Each row of a before or after table is a point. One or more steps were done to the points. Then noise was added and the rows were shuffled. The steps act on how far a point lies along the listed directions, d1 being the first. Write out the steps. A step turns or swaps two directions, mirrors them in a line or flattens them onto one, adds a multiple of one to another, or multiplies one. Angles are multiples of 10 degrees, from the lower direction toward the higher: turns from -170 to 170, lines from 10 to 170 but not 90. Use the fewest steps. Two steps may share a direction if one is a turn and the other turns, adds or multiplies; they go together, in the order done. Otherwise the lowest direction goes first.

Directions:
(1): [-27.4  -4.8]
(2): [  4.8 -27.4]
Before (13 x 2)
[[ -1.2  -2.8]
 [  4.1  -4.0]
 [ -2.8  -0.3]
 [  8.5 -10.6]
 [ -8.1  -2.7]
 [ -4.6  -0.3]
 [  3.5   0.6]
 [ -2.5   4.5]
 [ -0.8  -1.8]
 [ -2.6  -5.0]
 [ -0.1   2.7]
 [ -1.9   1.1]
 [  2.9  -6.5]]
After (13 x 2)
[[ -5.7   0.4]
 [ -2.6  -2.5]
 [ -6.2   2.3]
 [  2.1   1.4]
 [ -0.3   1.8]
 [  2.8   0.8]
 [  3.9  -1.2]
 [ -1.1   5.5]
 [  3.8   6.7]
 [-13.6   3.5]
 [  2.3  -1.9]
 [  3.0   3.4]
 [ -1.4   2.5]]
Steps: turn d1 and d2 by -140 degrees

Directions:
(1): [ 10.7 -19.0 -33.6  21.8  21.5  21.3   3.5   8.6]
(2): [ 20.8 -24.7   2.8  -3.4 -24.3   2.4 -36.7   9.0]
(3): [  5.5   2.7 -27.0  -0.4 -40.0   0.1  21.9 -15.5]
(4): [-12.6   3.1   9.1  42.1 -15.9 -13.9   3.2  24.6]
(5): [ -8.9 -34.5   1.9 -20.9   0.0 -15.3  24.9  23.0]
Before (8 x 8)
[[ -1.1  -0.1   5.9  -0.7   1.3  -2.8  -2.6   2.3]
 [  3.4  -7.2  -3.3  -3.0   7.1   3.5  -7.5   0.9]
 [ -0.9  -0.4  -0.7   7.4  -6.9  -3.5   1.0   3.0]
 [ -2.2   0.6  -1.1   6.5   0.1  -1.7   6.9   1.4]
 [ -5.3   0.8   3.4  -4.6  11.8   3.6   6.4  -2.2]
 [ -0.1 -10.9  -1.4   0.3  -0.9  -3.7   3.4   8.1]
 [ -5.9   1.2   3.3  -4.9  -1.8  -5.6  11.6   2.2]
 [ -1.3  -5.6  -0.3  -1.2  -1.6  -0.6  -1.5   0.4]]
After (8 x 8)
[[-2.5 -1.1  2.0  4.3 -7.0 -5.6  1.3  4.5]
 [ 4.4 -4.7 -6.3 -0.7  2.8  4.8 -7.0 -2.0]
 [-0.2 -0.4  3.5  2.0  3.6 -0.7 -3.7  3.0]
 [-2.2  3.9 -3.9  2.5 10.9  8.9  5.3 -5.1]
 [-2.3  1.1 -1.5  6.8 -1.9 -1.7  7.3  0.2]
 [-3.8 12.1  3.5  5.1  0.6 -0.8  2.2 -2.5]
 [ 2.1  4.8 -1.2 11.3 -4.3  0.7 -5.6 -0.5]
 [-0.7 -0.5  0.5  2.2 -2.5  0.8 -5.2 -2.4]]
Steps: add -0.3 times d2 to d1; turn d1 and d3 by 40 degrees; mirror d4 and d5 in the line at 10 degrees

Directions:
(1): [-19.8  10.2  13.1   8.5  22.6   1.5  35.0 -21.5 -22.0 -30.3  -2.4  16.9]
(2): [-45.2  -3.8  23.3  -4.0 -23.0  15.3  -0.1   5.5 -20.3  23.9   9.6 -12.1]
(3): [  7.1   8.6 -13.5  -4.7 -29.4 -19.5  22.1 -17.7 -14.3   5.1 -36.8 -25.9]
(4): [-17.8  21.0 -29.5 -26.6   2.9   4.1 -35.2 -27.2 -12.8  -6.1   0.7   9.4]
(5): [-29.0  -5.2 -26.5  20.3  19.5 -34.3   4.1   0.7  12.1   5.0  18.0 -24.0]
(6): [  2.2 -20.7 -22.3  14.7   7.8  -6.9  -1.1  16.1 -36.5  24.0 -14.0  31.7]
Before (14 x 12)
[[  3.6   4.8  -1.2  -5.2  -2.4   9.1  -7.2  -5.4  -2.4  -0.9  -2.7   2.5]
 [ -2.8   2.0  -4.9  -0.2   7.0   0.1  -2.3  -2.7   6.2  -0.7   4.7   3.1]
 [  4.7  -0.9  -9.8  -6.9  -0.6  -1.1  -5.7  -4.2  -4.2   0.6  -7.3   4.5]
 [  5.6   1.1  -3.0   1.1   2.0  -1.6  -2.5  -0.6  -5.0  -2.5  -4.8   4.7]
 [ 11.2   5.6   5.6  -8.2  -2.1   0.8   0.8  -3.5   9.1  -7.7  -0.2  -1.0]
 [  2.7   3.0  -0.3   1.3   9.9   5.7 -11.4   1.5  10.6  -9.4  12.3   8.8]
 [  1.4   5.8  -1.7  -3.2  -5.4   1.7  -3.0  -4.0   0.0  -1.0  -2.9  -2.3]
 [  9.0  -0.1  -2.5  -2.0   2.6   4.0  -3.0  -1.7   6.9  -3.6  -0.9   3.7]
 [ -1.8  -1.4  -9.9   1.9   2.2  -0.7  -2.6  -4.3  -6.8  -0.9  -3.2   8.4]
 [  0.4   1.4  -3.2   0.9   6.1  -3.5  -5.8  -0.4   3.1   0.1   8.3   1.1]
 [  5.1   4.6   4.3  -0.4   0.3   4.3  -1.6   0.8  12.3  -2.3   4.7  -4.6]
 [  7.0  -0.6   8.0  -1.9  -2.4   3.3  -4.2  -0.5   8.6  -7.0   1.2  -3.7]
 [  3.8   5.3   0.4  -2.9  -1.3   1.9  -3.9  -7.1  12.0  -8.0   2.2  -5.5]
 [  5.6   5.8   8.7  -2.7  -1.0   4.8   6.0  -6.4   6.7 -11.9   3.4  -0.9]]
After (14 x 12)
[[ -8.4   3.8   6.8   5.0  11.4   5.8   3.7  -0.8   3.4  -6.5  10.9   4.2]
 [-14.9  -6.9  17.2   9.4  25.0  18.4 -19.3  18.3  18.0  -6.0  40.7  18.6]
 [  1.5  -5.3  -3.6   1.9  -8.7   0.0  -5.4   4.4   3.8   8.0  -0.8  -4.4]
 [ -7.6  -1.5   4.8   4.9   9.9  -1.4   1.2  -3.2   2.4 -10.4   7.4   0.9]
 [ -3.4  -2.8  12.1   2.0   6.4   8.1  -6.3   7.5   2.8   2.3  16.4   7.2]
 [ -7.8   2.2   7.9   3.5   0.4   1.4   6.8  -5.4   5.8  -6.6   4.7  -6.1]
 [  3.5   3.5  -1.5   2.8  -7.2  -6.3   8.7  -3.4   1.4  -1.0  -7.6 -10.2]
 [ -1.7  -1.2  -3.1   3.1  -2.6  -6.0  -2.8   2.7  -1.2   4.8  -1.5  -6.5]
 [ -5.8  -2.2   8.7  -0.1   5.1  10.3  -4.9   5.6   8.5   3.3  12.8   5.5]
 [ -9.6   4.0   0.7  -0.1   3.7  -9.0   8.7  -5.8   3.3  -5.5   4.8  -7.2]
 [ -9.8  -4.2   0.8   5.5   7.1   1.2   0.9   2.3   5.3   0.9   9.5  -0.9]
 [  4.3  -1.0  -1.8   7.1   3.2  -2.7   2.5   1.4   8.8  -0.6   2.3  -8.3]
 [  1.8  -6.7  -3.7   1.7  -8.6  -9.5   6.8   2.7   1.8   8.0  -8.0 -12.6]
 [ -8.0   6.8  -1.2  -1.7   4.3  -1.6   0.4  -9.3   5.9  -9.5   9.8  -4.1]]
Steps: turn d1 and d4 by 130 degrees; turn d1 and d6 by 40 degrees; turn d2 and d5 by -140 degrees; multiply d3 by 3

Directions:
(1): [ -7.7  16.2  41.8  -5.4  33.0 -29.0 -29.5  17.6   6.3   4.7  -8.3 -35.9
   3.8  -8.2  11.9   6.8   1.8   1.5  -8.3 -27.1]
(2): [-31.4  13.3  23.5 -14.5 -31.9 -11.0 -27.4 -35.3  17.7   4.4 -10.1  22.6
 -21.8   8.8 -11.1  -3.6  27.5  15.1   3.4   4.1]
(3): [ 24.8  16.4   5.3  32.4  -6.1   1.8  15.9 -12.8  27.3  -9.0  19.6  -8.1
  24.1   7.1   3.9 -14.3  48.0  -5.0 -27.2 -10.4]
(4): [-12.9   0.2 -11.2  24.7  -0.6  14.3 -18.4  -7.0 -20.6  -9.5  21.4   4.8
 -22.1  24.2  -1.4  24.5 -18.3  17.7 -45.1 -29.5]
(5): [ 19.6 -10.7  -9.2  16.6 -17.8 -11.9 -16.2  14.7  27.1  21.8 -26.3  14.9
  14.4  24.1  15.8 -29.0 -27.6  27.3   3.0 -19.8]
Before (14 x 20)
[[  2.5   0.2  -1.8  -2.4   3.5   0.5   2.1   3.8  -4.2   0.7   2.2  -4.9
    3.0  -2.4  -0.7   3.8  -1.0  -3.7  -0.2  -2.3]
 [ -4.8   3.9   7.2  -4.3   4.4  -3.6  -2.6   2.2  -0.2   0.5  -6.8  -6.4
   -2.7  -5.2  -0.6   0.7  -1.2  -1.8   5.8  -0.3]
 [ -6.1   1.8   6.6  -2.4  -2.1  -0.4  -3.5  -3.6   0.9  -1.9  -0.7  -0.1
   -1.5  -1.6   2.1   3.8   2.6   5.6  -1.5  -2.5]
 [ -6.4   2.4   6.5  -2.4   5.0  -5.7  -3.6  -0.5  -2.6  -0.4   0.7  -1.9
   -3.2  -0.6  -1.6   1.7  -1.4   1.1  -0.3  -1.6]
 [  3.5   2.0   6.0   1.6   3.7   0.1   2.1   0.4   5.8  -2.7   2.1  -6.5
    3.3  -0.8   0.2  -1.6   8.3  -2.8  -2.1  -0.4]
 [ 10.3   0.4  -2.9   6.4   8.2   2.3   9.0   1.1  -1.7  -5.3  11.7  -2.9
    7.7  -3.5   0.0  -0.2   5.4  -2.8  -6.4  -1.1]
 [  1.6   4.7   4.3  -1.8  11.0   0.0   1.0  -0.1  -5.6  -6.1   2.4  -9.6
   -0.8  -8.1  -2.7   5.0   3.0  -9.1   0.6   4.5]
 [ -2.5   2.9   5.6   2.5  -2.9  -2.3 -10.9  -2.7   3.5   0.9  -2.0  -0.6
   -4.7   5.1  -0.5  -2.2   2.4   8.2  -8.7  -7.0]
 [  7.2   3.4  -1.9   5.7  10.4   0.7   3.9   3.3  -1.4  -3.7   8.6  -6.8
    5.1  -1.4   0.5  -0.2   4.9  -6.0  -2.2  -0.7]
 [  2.1  -1.7  -7.5   1.3  -1.9   1.3  -1.7   3.7  -2.2   2.5   0.7   2.4
   -3.7   5.1   1.7   1.4  -6.9   4.2  -1.8  -2.0]
 [  7.5  -2.4  -6.8   2.6   2.6   0.7   2.9   6.7   3.4   5.5  -2.8  -2.2
    1.7   0.0   2.7  -3.7  -9.8   5.5  -0.3  -0.2]
 [-10.4   1.6   3.4  -8.8  -0.7  -5.6  -8.7  -0.2  -2.0   2.6  -9.6   3.0
   -5.3  -4.2   0.4   2.4 -10.0   2.3   9.8  -1.0]
 [  4.4   2.1  -0.5   0.8  -0.1  -0.9   6.2  -1.9   0.3  -4.9   7.2   1.2
    5.4  -1.4  -2.1  -0.7  12.2  -2.1  -4.1   0.9]
 [  1.9   1.8   5.2   5.4  -9.5  -3.4  -5.1  -4.1   9.9   7.2  -2.6   3.4
    0.6   6.5   3.2  -5.5   0.0   6.7  -0.8  -3.7]]
After (14 x 20)
[[ -5.8   4.0   5.8  -3.9  -3.4  -1.7  -3.3 -11.9   1.2  -2.9   5.8   7.1
   -4.5  -1.4  -5.5   0.9  11.0   3.2  -1.8   2.6]
 [ -4.8   0.9   8.5  -6.2   2.5  -1.7  -3.9  -0.7   2.2  -0.9  -2.4  -3.8
   -3.4  -1.8  -1.4   1.2   2.5  -0.7   3.1   1.7]
 [ -0.6   4.3   3.1  -2.0  -1.5  -1.1  -0.5  -3.2   0.9   0.0   2.6  -2.6
    1.6  -0.6  -2.3   2.4   8.6  -2.0  -2.5  -2.8]
 [ -2.2  -1.5   2.9  -2.2   4.9   1.1   0.0   4.1  -4.5  -2.1  -0.2  -4.5
    0.9  -4.2   3.7   5.7  -5.4   3.1  -0.2  -2.9]
 [  4.5   0.2  -6.7   5.2  -4.9   1.3  -0.7   0.9   2.3   1.8   2.2   3.1
   -1.4   7.0   2.1  -1.3  -0.7   4.7  -4.7  -3.0]
 [  5.7   2.2  -1.8   5.2  -5.8  -1.6  -0.9  -1.9  12.3   6.1  -3.2   2.2
    1.3   4.0   1.7  -8.0   2.1   9.1  -3.3  -1.7]
 [ -2.0   2.5   5.5   0.4   9.9  -5.2  -0.4   3.2  -3.5  -1.5   2.7  -6.3
    0.3  -2.1   0.2   2.1  -1.9  -1.0  -2.2  -3.0]
 [ -3.0   8.9  10.0  -3.2   8.3  -1.8  -2.1  -6.5  -2.8  -7.4   3.4  -8.9
   -3.3  -8.1  -4.6   5.7  11.9  -8.6  -1.0   4.9]
 [ -5.5   7.4   6.6  -2.1   1.0  -3.4  -6.5  -8.1   2.0  -2.2   4.1   0.3
   -4.4   0.4  -4.0   0.4  11.7  -1.3   0.5   1.5]
 [  3.4  -4.6  -0.4   1.8  -3.2  -2.5  -4.5   6.0   2.3   9.7  -6.4   1.6
    0.0   4.6   5.5  -3.2 -17.0   6.6   4.6  -3.7]
 [ -5.3  -0.1   0.6  -8.6  -2.2  -1.8   0.2  -3.4  -4.9  -2.9   2.3   5.4
   -3.0  -2.6  -4.6   2.8   4.5   0.0   2.6   4.6]
 [  6.2   2.1  -1.8   4.4   8.4  -2.4   3.3   8.3   0.0  -0.7  -1.8  -6.8
    8.2  -5.1   5.3  -0.3  -6.4  -3.4   1.4  -6.1]
 [  0.2   5.3   7.3   0.0   8.5  -3.4   0.5   4.9   0.9  -1.1  -3.6 -11.1
    1.7  -5.8   1.1   0.0   1.8  -3.9   2.4  -2.7]
 [  0.2  -2.4   1.0   0.1   5.2  -1.5  -9.4   7.9  -4.0   2.3  -4.5  -4.5
   -4.0   2.4   1.7   0.8 -12.4   6.5  -4.7  -7.6]]
Steps: multiply d1 by 1.3; multiply d3 by 0.7; turn d2 and d3 by -130 degrees; multiply d5 by 1.3
